Each row is a point. A path goes straight from each point to the next, and from the last back to the first. The post is the endless flat space through its rows: a point in 2 columns, a line in 3, a plane in 4, and so on, so that a path can go around it. How many times does the path go around the post? Going back the other way cancels.
In the rows, 128 means zero.

Post, one row:
[[115 131]]
Path:
[[162 166]
 [129 114]
 [ 81 106]
 [ 96 135]
 [130 152]
 [153 122]
 [ 97  87]
 [ 46 124]
 [110 162]
 [170 148]
 [125 120]
 [ 82 122]
 [101 172]
 [148 160]
 [149 105]
 [150 110]
 [101  94]
 [ 64 141]
 [114 153]
 [166 144]
 [134  91]
 [ 59 121]
 [113 149]]
Times around: 5

Post (5 x 6):
[[165 130 175 155 146 122]
 [118 117 119  81 122 127]
 [121 136 106 111 118 190]
 [ 66 118 142 140 101 113]
 [212 144 119 140 149 154]]
Path (28 x 6):
[[ 93 109 149 155 164 158]
 [166 145 108  76 181 150]
 [145 148 105  99 124 174]
 [125 160 155 162 146  99]
 [161 161 138 162 133 171]
 [154 141 142 168  91 151]
 [161 121 162 176 119 193]
 [189 117  82 112 177 162]
 [117 116 176 126 182 119]
 [ 76 102 134 148 114 125]
 [124  90 137  89 174 110]
 [195 136 189 137 180 144]
 [162 142 120 144 128  91]
 [116 139 154 184 157 180]
 [103 101  66  75 130 146]
 [104 148 183 124 164 138]
 [105 135 137  90 113 121]
 [155 132 147 111 104 174]
 [137 129 151  90 107 151]
 [ 67 149 121 131  70 159]
 [140 119 171 204 100 105]
 [158 104 181 170 157 104]
 [109 127  74 129 130  98]
 [121 166 153 124 131 137]
 [112 150 117 160  97 179]
 [172 148 108 141 101 163]
 [135 119 154  90 121 121]
 [185 112 146 145 138 161]]
Times around: 3

Post (10 x 11):
[[158 165 176 146 163  98  97 110  69 129 120]
 [101 112 122 131 124 142  87 129  96 149  91]
 [166 136 155 115 156 100 120 115 134 162 149]
 [120 122 147 157 120 140 108 106 121 142 121]
 [126  90 119 166 110 164 125 203  89 145 170]
 [151 158 111  86 119  84 139 161 152 111 153]
 [ 84 126 159 123 137 111 108 139 151 132 109]
 [136 156 145 107 127 134  90 165 156 126 116]
 [141 173 127 152 139 124 108 149  94 164 136]
 [154 129 136 126 142 106 124 130 148 133  78]]
Path:
[[228 127 163  94 115  81  94  83 118 114 121]
 [157 135 127 101 120 100  79 127 151 111  89]
 [ 88 153  95 193 109 173 119 150 162 166  98]
 [141 153 119  39 179  38 189 150 150 128 130]
 [ 90  96 151 189  69 200 115 125 125 172 139]
 [133 135 115 133 114 116 109 135 118 144 102]
 [160 151 126 131 135  65 130 189 127  98 128]
 [ 90 107 111 170 108 129 120 190  94  87 155]
 [132 141 117  89 126  85  67 167 107 112  99]
 [129 125  99  71 120  67 141 190 104 118  85]
 [133 128 102 114 145 136 114 154  94 187  88]
 [106 158 146 140 131 169  94 147 122 138 137]
 [102 132  89  88 109  89 111 137 111  85 118]
 [116 133 143  86 122  48  97 125 157  79  81]
 [ 83 127 139  99 109  98 105 130 152 168 115]
 [ 88 171 109 104 110 136 113 148 181 151  73]
 [157 166 191 100 190  88 113 107 105 102 149]
 [122 173 161 133 165 124  94 102  50 147 113]
 [151 188 155 152 166 130 116 129 104 161 110]
 [118 125  67  84 132  76 118 155  87  91 127]
 [194 142 154  80 145  85  76 145  81  95 143]
 [123 129 151  80 123 144  57 118 153 182 144]
 [113 163  78 140  93 114 101 166 132 181 135]
 [127 166 123 186 162 104 100 125  42 166 155]
 [133 170 146 120 164  80  74 133 138 146 104]
 [118 112 139 165 115 124 131 181 133 150 134]
 [183 103 166 117 145 111 121 135 133 150 103]]
Times around: 1

Post (17 x 18):
[[118  78 108 127 106 143  87 158  82 135 121 133  89 115 122 110 156 120]
 [165 124  97 174 120  82 125 144 173 144 136  80 142 135  96 120 109 100]
 [143  89 133  91 138 130 139 106 120 112 129 173 145 143 135 127 135 139]
 [189 154 157 149 101 158 136 203 144 172 130 117 125 115 151 130 125 159]
 [ 71  51 118 171 115 131  97 141 132 144  75 129 127 110 122 131 124 141]
 [153 128 155 148 104  99 151 129 127 103 144 130  99  93 150 125  69 116]
 [118 121 170 108 139 116 127 141 150  76 173 134 107 137 169 103 149 158]
 [ 91 169 151 112 127 121 132 119 169 137 102 157 145 150 100 139 152 166]
 [145 157 102 148 144 103 136 127 180 167 144 138 132 155 119 142  96 130]
 [133 101 146 147 152 148 128 141 134  95  98 149 104 128 122 137 165 141]
 [102  95 122 146 107 151 117 174 125 118 120  94 131 127  46 124  94 143]
 [143 119  75 136 110 137 107 112  80  89  67 141 104 181  98 144 129 143]
 [107 117  80 164 109 140 121 107 166 139 107 112 119  56 137 153 103 146]
 [112 106 137 126 120  91 156 119 142 111 171  69 133 167 109 151 146 127]
 [ 65 154 180 163 126 120 132 150 130 109 133 118 158  89 131 158 124 133]
 [162 105 148 170 138 160  90 159 129 154 113  48 130 137 133 148 129  88]
 [110 122  75 127  81  98 107 139 164 141 141 134 134 113  81 169 101 156]]
Path (30 x 18):
[[141 151 109 129 117 124 133 128 118 151 156  90 149  68  87 131  67 112]
 [171 144 201 156 145 111 127 111 147 101 132 117 113 129 180  96  83 157]
 [215  77 173  97  99 135 166 139 161  84 192  78 189 119  97 138  83 134]
 [151 139 217 117 110 176 138 180 204 123 144 130 115  72  87 135 120 127]
 [ 91  88 179 124 132 150 185 178 133  96 101 108  96 128 110 140 170 154]
 [148 157  82 128 111 132  94 137 112 141 110  98 162 108 153 130 118 144]
 [141 174 101 117 154  78 141 144 155  91 134 152 148 129 148 171 195 144]
 [ 68  77  90 132 147 124 135 112 130  60 140  88 107 136  49 191 155  98]
 [131 143 155 187 145 127 161 153 237  96 147 114 144  98 111 147  83 137]
 [121 102 149 150 118 125 118 118 121 125 120 166 140 102 140 133 168 143]
 [137 172  78 103 143 134 103  65 175 145 131 144 127 182 142 148 167 197]
 [141 154  86 132 106 142 112  84 129 138 147 111 111 167 101 147 105 137]
 [162  59 129 162 105 135  92 172 157 146  87  99 122 174 143  88  85  89]
 [100 128  79 116 131 127 135 120 122 131 194 159 138 115 140 134 145 117]
 [191 199 142 168  99  99 148 107 207 133 112 168 104  74 161  85  58 151]
 [ 90  76 128 158 166 166  86 111 143 180 130  72 122 145 154 174 184 150]
 [ 73  90 208 178 129 161  83 159 124  91 121  77 153  95  74  95  74 117]
 [148  99 123 102 105 120 152  84 183 134 133 132  89 101 125 146 142 129]
 [ 72  96 152 142 147 147 130 166 113  79 171  78  99 152 123 149 132 134]
 [149 121 134 114 114  92 128 131 147 120 107 166 125 138 108 129  79 139]
 [181 102  99  98 153  98 154 120 110  63 165 140 169 111 112 142 139 163]
 [ 61 127 158 151 150 122  95 107 173 103 149 126 122 100 140  86 145 164]
 [128 105  97  95  69  91 116 106 154 116 139 151 118 178  97 134  91 147]
 [120 114  87 144 118 138 169 174 121 194 141 131 153 152 122 142 126 127]
 [156 194 133 128  94  93 136 189 136 114 147 118  80  90 109 101 188 119]
 [ 79 125 155 187 148 191 135 146 108 132  84  95  69 100 114 155  56 162]
 [ 52 160 176 191 139 154 131 192 148 149 115 143  99 147  45 141  23 167]
 [ 87 132 134 161  74  95 119 120 203 137 128 161 151  64 161 123 141 161]
 [135  87  90 151  88 129  95 165  74 142  93 108 124 180 105 127 117 109]
 [138 128 134 160 117 147 121 178 105 160  72 117 154 138 167 159  58 125]]
Times around: 3

Post:
[[121  81 148  94 105  73 183  85 127 128 103 131 130 165 128 156 153 123]
 [145  87  75 131 134  93 138 114 128 145 115 123 156 171 129 178 140 107]
 [128  96 134 116 119  92 120  97  93 123 109 177 163 186 141 142 110 105]
 [101 163 110 121 121 150 103 149  99 121 152 132 119 136 115 140 125 147]
 [152  91 108 123  84  82 120 101 112 138  93 132 129 138  84 163 127 109]
 [155 137 157 106 146 166  97 179 123 126  86 116 113 106 120  96 119 155]
 [130 151 162  88 150 140 109 163  94 114 129  69 123  99 102  95 101 118]
 [134 155 133  98  87 135 113 157 136 143 140  85 141 127  89  52 153 154]
 [159  81 129 122 121 102 119  86 135 163 124 134  91 172 137 155 135 116]
 [ 93 152 119 136 142 148 128 178 126 148 135  89 124 109 133  85  82 146]
 [128 125 169 139 131  85 109  92 130 134  95 126 118 160  76 139 146 137]
 [129  98 111 153  95  70  98 102 111 128 127  97 141 164 152 154 147 120]
 [132 138 147 127 127 154 118 114 120 154 133 126 115  71  97  89 132 122]
 [106 190 137 128 109 171 119 135 126 150 133 111 124 120 148 133 117 101]
 [123 117 132 137 121 148 129  72 150  91 112  86  99 142 126 118 127  97]
 [153 196 139 126 131 139 130 170 150  94 130 146 117 105 129 113 109 105]
 [ 99  83  93  92 130  75 114 115 149 141  72 134 104 164 137 164 168 104]]
Path (28 x 18):
[[140  95  98 153  82  90 141 126 139 144 105 113 181  98 105 175 163  87]
 [154  97 138 124 149 105 145 122 121  85 104 157  92 140 100 179 158 114]
 [142 144 118 107  72 132  72 102  90 146 118 181  85 188 131 131 158  93]
 [128 110  93  76 103  90  82 119 127 114  43 120 110 114  61  82 135 142]
 [104 121  72 119 161 122 123 132 141  93 100  62 109 108 108 111 114 116]
 [116  88 149  29 107 102  80 150  99 171 129  92 121 106 113 105 135 153]
 [122 128 154 118 106 129 105 128 135 128 156  83 123 138 114 122 129 113]
 [179 111 134 134  65 136  78 173  86 187 131 161 131 169 161 127 155 132]
 [112 145 177 187 145 130 121  78  80 111 138 120 125 197 154 112 125 155]
 [132 149 148  59  98 160  88 118 122 138 111 122  61 150 133  98 160 168]
 [137  79 132  89 167 162 141 108 131 166  94 111  76 100  87 152 108 158]
 [136 105 108 159  99 141 103 137 150 139  87  84 160 168 160 148  45 118]
 [117  58 101  73  47 153 105  95 110 146 104 117 129 161 100 102 191 130]
 [182  94 123 182  98 168 148  58 135 116 108 165  99 154 156 128 151  78]
 [159 107 129 138  89  55  82 124  87 123 105 136 124 162 103 110 139 167]
 [ 98 102 119 123 140  54  89 126 151 124  89 149  98 199 190 131 110 135]
 [135  43  97  51 192 141 113 132 153 161 106  16  51 112 149 144 103 109]
 [112  58 103 101  99 102 100  96  98 155 137 111 138 146  98 129 168 142]
 [169 155 166 154 199 166 117 141 168  98 144  78  48 134 205 138  99  66]
 [163  87  71 129  85  62  74 128 124 123  62 143 113 162 113  96 168 122]
 [172 146  91 160  99 156  81 111 107 171 147 122 121 147 108 132 119 173]
 [122  93 150 113 146 111 165  91 177 169  92 114 105 123 166 146  92 121]
 [ 61 130 152 112 148 150 220  93 168 163 167 117 120  77 126 122 100 111]
 [116 119 125  80  76  98 111 174  99 102  86 138 142 140  47 147 161 119]
 [103  83 173 129 180 104 151  70 106  99 108 162  93 161 134  66 115 116]
 [ 75 108  88 108 139 102 203 115 137 147 122  41 136 126 116 102 106 137]
 [128 192 135 106 143 135 108 132 126 141 151 128 102 142 123  80  96 133]
 [122 108 168  46 125 149 166 123 136 142 105 127 141 174 216 134 116 142]]
Times around: 5
